Every row gives one point. Two turns around zero, p and q, are shown by what they do to some points. Write where each new point lands after one turn and then the other. Backwards means that the second turn is done in reverse. Each puzzle has new turns, and all numbers are rounded.
In the rows, 128 means zero.

Turn p:
[105 137] => [104 122]
[138 133] => [133 138]
[189 151] => [164 182]
[80 92] => [110  71]
Turn q:
[126 146] => [136 144]
[173 137] => [171 111]
[110 161] => [131 166]
[135  54] => [94 62]
[ 96 143] => [109 158]
Where do these land?
p, then q: [129 196] => [125 196]
p, then q: [139 107] => [140 108]
q, then p: [135  74] => [138  75]
p, then q: [109 134] => [109 133]

Turn p:
[ 99 157  62] => [ 74 175  99]
[113 115 178] => [151 115 175]
[157 105 173] => [169  89 142]
[145  94 103] => [107  94 106]
[106 112 141] => [119 120 156]
[148 185 111] => [148 174  91]
Turn q:
[ 98 131  89] => [109 138  84]
[191 150 162] => [187 108 169]
[102  83  83] => [ 75 104  91]
[153 126 151] => [144 117 156]
[ 97 151 155] => [126 174 140]
Where do these land?
p, then q: [152 180  89] => [161 132  67]
q, then p backwards: [ 86 174 146] => [111 190 121]
p, then q: [112  97 144] => [105 130 159]
q, then p backwards: [151  93 167] => [ 95  92 158]
q, then p backwards: [138  96  94] => [147  91 105]

Turn p:
[101  85 148 134 101 150] => [ 80 104 112 107 106 139]
[135 152 136 122 107  95] => [132 154 133 144 112  96]
[211 123 103 133 127 123] => [196  96 137 108 125  90]
[112 192  79 120 143 111] => [173 182 114 168 140 149]
[161 185  71 136 120 139] => [208 157 120 130 111 143]
[113 103 171 170 136 149] => [ 88  96 166 121 113 153]
[112  69 137 127 134  77] => [ 87  86 111 165 141  93]
[ 77 115 178  82 157 180] => [ 59 150 131  82 176 163]
Turn q:
[ 74 139 153 154 107  87] => [100 189  86 137 135 131]
[ 81 116 120 159 121 145] => [129 138  91 151 119 168]
[131 189 120 152 125 121] => [168 179 143 126 130 126]
[200 105 138  46 185 105] => [118  54 172 103 171  48]
[136  87 126 130 161 134] => [119  87 124 159 132 120]
[101 179  99 122  92 135] => [165 166 111  85 119 151]
[137  63 111 169  96 145] => [100 101 119 159  61 151]
[165 146 157  91 137 152] => [125 111 180 102 157 127]
Where do these land?
p, then q: [184 124 136 141 111 142] => [ 87 115 146  99 121  99]
q, then p: [147 183 142 124 129 110] => [136 164 166 131 149 102]
p, then q: [ 58 103  73 101 115 113] => [202 120  85 148  90 150]
p, then q backwards: [145 153 140 132 194  93] => [153 160 162 140 188 140]
q, then p: [ 81  60  84  79 114 141] => [133  85  32 117 140 141]
q, then p: [143 122 103 158 151 155] => [136  91 149 112  98 122]
q, then p backwards: [128 175 208 127  94 157] => [ 93 177 186 118 169 171]
p, then q: [138 105 137 163 115 113] => [ 89 131 116 134 103 133]
